Each row of a before or after table is a point. The points were changed in one or more steps. Then noise was added and the rows were shuffled. The steps act on columns, c1 being the first. Name the steps. A step turns or swaps two columns, mirrors them in a line or flattens them onto one, adds a multiple of one to another, or multiplies or shifts one. Angles are multiples of 10 degrees, from the lower column toward the higher: turns from -170 to 170, lines from 10 to 170 but not 90. Use the fewest steps. Two steps may share a column if one is a turn and the other turns, adds or multiplies; they go together, in the order done. Otherwise the lowest column goes first.

Before:
[[ -5   0 -23]
 [-27 -18 -18]
 [ 24  -4  26]
 [-36 -21  17]
 [ -3 -38  30]
 [-28  -6 -10]
 [ 25  16  14]
 [ -2  24 -27]
 [-22  17  13]
 [  4 -30  14]
 [ -7   8 -17]]
After, 11 rows:
[[  73  -21  -17]
 [ -79   20   -5]
 [  -7   11   37]
 [ -11   -8  -46]
 [ -65  -19    8]
 [ -22    9   14]
 [ -16   21   11]
 [ -84    9    2]
 [-108   -7  -26]
 [  75  -22    7]
 [  12    2  -31]]
Steps: multiply c1 by 3; turn c2 and c3 by 120 degrees

Before (13 x 4):
[[  26   -9    4   11]
 [ -12  -30    1   17]
 [ -15    5   -6   15]
 [  26   -7   -8   13]
 [  -8   16   -3 -121]
 [ -19    5   10   16]
 [   9  -23    1    4]
 [  30   -3   -1   11]
 [  25  -15    9    6]
 [  28  -20   20  -39]
 [ -64   20   -2  -89]
 [ -12   54   11   -6]
 [   2    3  -46   12]]
After:
[[ -11    1    1   21]
 [ -12   16    0 -119]
 [   4   11  -48   13]
 [  14  -17   -3    4]
 [ -83   25   -1  -86]
 [  30  -17   10    4]
 [  37  -23   16  -38]
 [  39  -11   -1    8]
 [  33   -7   -9   11]
 [ -15  -31   -8   22]
 [ -27    2    4   16]
 [ -19   49   25   -8]
 [  40   -5   -5   12]]
Steps: multiply c1 by 1.3; turn c2 and c3 by 10 degrees

Before, 9 rows:
[[-34  45  18 -45  38 -41  35   6]
 [-24 -30  23 -28   4 -23 -55  17]
 [ 14  42  61 -23  18 -28  72  15]
 [-17 -20   2  24  -8  -9  -4   5]
 [ -4  45  33  20 -21  51   0   3]
 [-56 -29   2 -29 -30 -19 -35  44]
 [-12  29  37 -22 -23  34  33 -33]
 [ 31  42   9 -22 -13  53  35  -6]
 [-38 -33  23  -4  17  18  -8  29]]
After (9 x 8):
[[  5  18   9  27  -5 -12   1 -17]
 [  2 -36  43  28 -28 -19 -34 -72]
 [ 33 -17   2 -36 -23  34  35  12]
 [-17 -14  77 -47  16 -29  73   1]
 [ -1  -9  52  30  16  20  -9 -44]
 [  3 -32  39  23   7 -22 -54 -28]
 [ 17 -37  24 -53  41 -40  34 -28]
 [ -4  24  34 -40 -21  48  -3  -6]
 [-15 -12   5 -47 -14  53  37  27]]
Steps: add 1 times c8 to c3; turn c1 and c8 by 130 degrees; turn c2 and c4 by -80 degrees
